Rows are points. Before rounding, the points of a table are all equally far from one centre. They may lie mostly on one side of it. Where is the centre, to within rounding?

Points (8 x 3)
+0.04  -0.29  +0.63
-0.07  -0.58  +0.53
+0.10  -0.53  +0.32
+0.04  -0.57  +0.39
+0.07  -0.58  +0.24
-0.35  -0.68  +0.51
-0.03  -0.65  +0.33
-0.36  -0.70  +0.47
Centre: -0.36  -0.17  +0.20

Points (14 x 8)
-0.48  -0.88  -0.23  -0.12  -0.62  +0.14  +0.29  -0.02
-0.20  -0.63  +0.19  -0.24  -0.87  +0.51  +0.30  -0.20
-0.54  -0.71  +0.06  -0.24  -0.87  +0.21  +0.30  -0.21
-0.37  -0.39  +0.31  +0.19  -0.35  -0.26  +0.39  -0.45
+0.00  -0.27  -0.35  -0.04  -0.70  +0.09  +0.65  +0.24
+0.00  -0.83  -0.06  -0.01  -0.75  +0.28  +0.24  -0.14
-0.24  -0.59  -0.05  -0.18  -1.03  +0.15  +0.30  +0.06
-0.33  -0.86  +0.02  -0.19  -0.59  +0.52  +0.24  -0.03
-0.45  -0.66  -0.36  -0.19  -0.67  +0.22  +0.51  -0.51
-0.11  -0.63  -0.28  -0.16  -0.85  +0.21  +0.43  -0.51
-0.42  -0.72  -0.19  -0.06  -0.63  -0.13  +0.25  +0.25
-0.06  -0.86  -0.01  -0.23  -0.72  +0.06  +0.38  -0.04
-0.22  -0.69  +0.05  -0.16  -0.73  +0.45  +0.58  -0.22
-0.12  -0.44  +0.33  -0.24  -0.67  -0.31  +0.29  -0.52
Centre: -0.22  -0.19  -0.08  -0.24  -0.35  +0.15  +0.15  -0.17

Points (15 x 12)
-0.02  +0.57  +0.13  +0.99  -0.16  -0.32  -0.39  -0.59  -0.36  +0.66  -0.35  +0.21
+0.07  +0.20  +0.01  +0.66  -0.81  -0.36  -0.33  +0.13  -0.70  +0.73  -0.34  -0.21
+0.49  +0.76  +0.35  +0.62  -0.24  +0.12  +0.14  +0.04  -0.10  +0.19  -0.28  -0.22
+0.20  +0.58  +0.66  +0.90  -0.17  -0.54  -0.38  -0.34  -0.45  +0.65  +0.02  -0.13
+0.07  +0.80  +0.15  +0.42  -0.26  -0.75  -0.59  +0.02  +0.00  +0.60  -0.42  -0.35
+0.32  +0.83  +0.58  +0.60  +0.00  -0.06  +0.16  -0.03  -0.40  +0.27  -0.01  +0.01
+0.36  +0.71  -0.13  +0.72  -0.34  -0.39  -0.56  +0.04  -0.55  +0.47  -0.06  -0.05
+0.60  +0.51  -0.13  +0.69  -0.17  -0.51  -0.14  -0.04  +0.18  +0.18  -0.04  -0.24
+0.58  +0.49  +0.67  +0.27  -0.44  -0.46  -0.40  -0.29  -0.16  +0.25  -0.41  -0.20
+0.51  +0.99  +0.41  +0.29  -0.40  -0.38  -0.22  -0.18  -0.05  +0.17  +0.00  -0.03
+0.31  +1.03  +0.03  +0.35  -0.45  -0.65  +0.05  -0.33  -0.34  +0.46  -0.29  -0.20
+0.40  +0.91  -0.25  +0.37  -0.50  -0.37  +0.08  -0.31  -0.36  +0.10  -0.27  -0.05
+0.44  +0.54  +0.31  +0.14  -0.48  -0.71  -0.02  -0.28  -0.20  +0.56  -0.47  +0.06
+0.33  +0.77  +0.31  +0.81  -0.48  -0.60  -0.19  -0.14  -0.28  +0.45  -0.41  -0.16
-0.07  +1.10  +0.09  +0.42  -0.32  -0.49  -0.29  -0.60  -0.59  +0.58  -0.10  +0.05
Centre: -0.20  +0.27  +0.14  +0.30  -0.29  -0.17  -0.17  -0.30  -0.20  +0.33  +0.00  -0.30
